Each row of a before or after table is a point. One or more steps were done to the points. Then noise was added and the rows were shuffled. The steps act on how far a point lies along the listed directions, d1 being the first. Write out the steps. A step turns or swaps two directions, mirrors them in a line or flattens them onto one, adds a multiple of one to another, or multiplies one. Angles are multiples of 10 degrees, from the lower direction toward the higher: turns from -170 to 170, lines from 10 to 170 but not 90. Use the fewest steps. Two steps may share a direction if one is a turn and the other turns, adds or multiplies; they go together, in the order done. Otherwise the lowest direction goes first.

Directions:
(1): 0.42  -0.39
(2): -0.39  -0.42
Before:
-0.51  -0.19
-0.22  -0.14
0.02  0.27
-0.02  0.08
-0.50  -0.15
-0.05  -0.50
0.90  0.50
-0.09  -0.53
0.64  0.31
0.13  0.61
After:
0.70  0.29
0.46  0.12
-0.33  0.03
-0.22  -0.06
-0.21  -0.74
-0.29  -0.75
0.07  0.13
0.35  0.80
0.15  0.43
-0.34  -0.05
Steps: add 1 times d1 to d2

Directions:
(1): 0.15  -0.68  0.08
(2): 0.51  0.06  -0.47
(3): -0.45  -0.16  -0.51
Before:
0.15  -0.97  -0.17
0.07  -0.25  -0.08
0.50  0.34  0.05
0.08  -0.06  0.16
-0.14  0.20  -0.11
-0.21  0.11  -0.11
0.01  0.16  -0.28
-0.15  0.20  -0.10
-0.12  -0.15  -0.17
-0.01  0.00  -0.35
-0.05  -0.10  -0.12
0.52  0.28  0.56
After:
-0.11  0.37  0.16
-0.23  0.45  -0.60
-0.17  0.60  0.08
0.30  0.22  -0.77
0.14  -0.20  -0.05
-0.36  0.43  0.03
-0.04  -0.23  0.12
-0.33  0.03  0.14
0.02  -0.62  0.07
-0.07  -0.31  0.24
-0.20  0.58  0.00
0.30  -2.36  0.41
Steps: multiply d1 by 2.5; turn d2 and d3 by 110 degrees

Directions:
(1): -0.34  0.54  -0.05  -0.45  0.32  0.51
(2): 0.60  -0.10  -0.42  0.28  0.33  0.49
(3): -0.27  0.07  -0.87  -0.04  0.00  -0.38
(4): 0.21  0.39  0.20  0.14  0.66  -0.54
(5): -0.29  -0.72  0.04  -0.24  0.56  0.00
(6): -0.55  0.06  0.05  0.79  0.12  0.20
Before:
0.04  0.29  -0.27  -0.10  0.18  -0.50
-0.05  0.03  -0.08  0.25  0.19  0.59
0.50  -0.25  0.10  0.04  -0.75  0.09
-0.24  0.64  -0.24  -0.60  -0.01  -0.38
0.13  -0.04  -0.07  0.50  -0.75  0.21
-0.41  -0.35  0.15  0.14  0.00  0.15
-0.06  0.36  0.21  -0.22  0.29  -0.45
0.43  -0.36  -0.28  0.06  -0.72  0.53
0.34  -0.24  -0.41  0.09  -0.63  -0.09
After:
0.27  0.58  -0.01  0.16  -1.48  -0.22
0.38  0.50  0.40  -0.44  -1.12  0.12
-0.56  -0.84  0.13  -0.11  0.10  -0.24
0.05  0.22  0.13  -0.37  -1.17  0.27
-0.12  -0.23  -0.13  0.45  0.03  0.20
0.17  0.37  0.06  0.10  0.52  -0.05
0.27  0.43  -0.37  0.08  0.30  -0.15
-0.29  0.98  -0.15  0.07  -0.04  0.01
0.24  0.39  -0.16  -0.40  -0.95  -0.12
Steps: add 0.5 times d6 to d3; turn d1 and d6 by 60 degrees; add 1 times d4 to d2; multiply d5 by 2.5

Directions:
(1): 0.03  -0.47  -0.55  0.27  -0.73  0.01  -0.56  -0.13  0.08
(2): 0.27  0.36  0.35  0.29  -0.72  -0.48  0.43  0.18  0.31
Before, 8 rows:
0.10  0.20  0.26  -0.20  0.54  0.27  0.29  0.14  -0.08
0.12  0.77  0.61  -0.24  0.21  -0.05  0.68  -0.17  0.09
-0.05  -0.21  -0.53  0.12  -0.37  0.05  -0.48  -0.19  0.09
0.09  0.45  0.47  -0.14  1.07  0.04  0.60  0.20  -0.11
-0.11  0.18  0.10  0.09  -0.42  -0.23  0.69  -0.07  -0.14
0.50  0.45  0.66  0.27  -1.40  -0.83  0.64  0.38  0.57
0.04  -0.14  0.00  -0.30  0.42  0.28  -0.35  -0.08  -0.06
-0.06  0.47  0.39  0.10  0.47  -0.18  0.60  0.12  0.02
After, 8 rows:
-0.16  -0.08  -0.24  0.18  -0.68  -0.17  0.35  -0.18  -0.10
-0.19  -0.19  -0.46  -0.13  0.32  0.29  -0.41  -0.21  -0.11
0.08  0.37  0.26  0.45  -0.30  -0.49  0.46  0.15  0.23
0.44  0.62  0.59  0.29  0.00  -0.47  0.83  0.31  0.25
0.26  -0.55  -0.44  0.37  -1.77  -0.38  -0.59  0.04  0.40
0.27  0.35  0.40  0.03  0.00  -0.01  0.49  0.25  0.12
0.27  0.54  0.39  0.14  -0.74  -0.28  0.49  -0.17  0.29
0.10  0.18  0.32  -0.33  0.52  0.11  0.00  0.04  0.01
Steps: turn d1 and d2 by -60 degrees

Directions:
(1): -0.34  0.39  -0.47  -0.04  -0.31  -0.19  0.75  -0.32  -0.17  0.30  0.62
(2): -0.65  -0.28  0.04  0.44  0.31  0.69  -0.24  -0.52  -0.26  -0.22  0.30
(3): -0.27  -0.09  -0.52  -0.49  -0.34  0.39  -0.54  0.37  0.59  0.11  0.40
Before (9 x 11):
-0.36  0.35  -0.49  -0.42  -0.47  -0.27  0.40  0.24  0.15  0.42  0.37
-0.90  -0.20  -0.35  0.06  -0.18  0.13  0.57  -0.27  0.16  0.29  1.03
-0.04  -0.29  0.03  -0.21  0.13  0.15  -0.29  0.06  0.53  0.04  -0.02
0.13  -0.53  0.42  0.19  0.20  0.69  -0.74  0.52  0.23  -0.21  -0.39
0.06  -0.15  0.91  0.57  0.35  0.02  -0.07  -0.31  -0.49  -0.45  -0.65
-0.27  -0.61  0.42  0.06  0.58  0.45  -1.18  0.48  0.22  -0.21  -0.69
0.01  -0.09  -0.08  0.21  -0.17  -0.09  0.53  -0.21  -0.14  0.22  0.01
0.42  -0.04  0.54  0.06  0.47  -0.54  0.36  0.17  -0.10  -0.08  -0.47
-0.45  -0.33  0.31  0.82  0.69  0.81  -0.56  -0.26  -0.08  -0.47  -0.17
After (9 x 11):
-0.17  -0.35  0.25  -0.16  -0.09  0.54  -1.03  0.37  0.44  -0.37  -0.24
0.33  -0.35  0.78  0.53  0.42  0.26  -0.17  0.21  -0.26  -0.22  -0.65
0.17  -0.18  0.38  0.15  0.34  -0.18  0.24  -0.27  0.04  -0.02  -0.23
-0.11  -0.16  -0.32  -0.09  -0.35  0.16  0.12  0.07  0.23  0.25  0.18
0.03  -0.45  0.80  0.49  0.81  -0.05  -0.51  0.11  -0.35  -0.25  -0.97
0.10  -0.25  0.08  -0.44  0.16  0.04  -0.43  0.60  0.59  -0.04  -0.07
-0.74  -0.09  -0.18  0.19  -0.13  -0.14  0.87  -0.34  -0.04  0.29  0.86
-0.32  0.44  -0.23  -0.10  -0.28  -0.40  0.75  -0.04  -0.19  0.34  0.25
-0.28  -0.24  0.24  0.64  0.58  0.63  -0.57  -0.05  0.05  -0.42  -0.24
Steps: mirror d1 and d3 in the line at 10 degrees; multiply d2 by 0.7
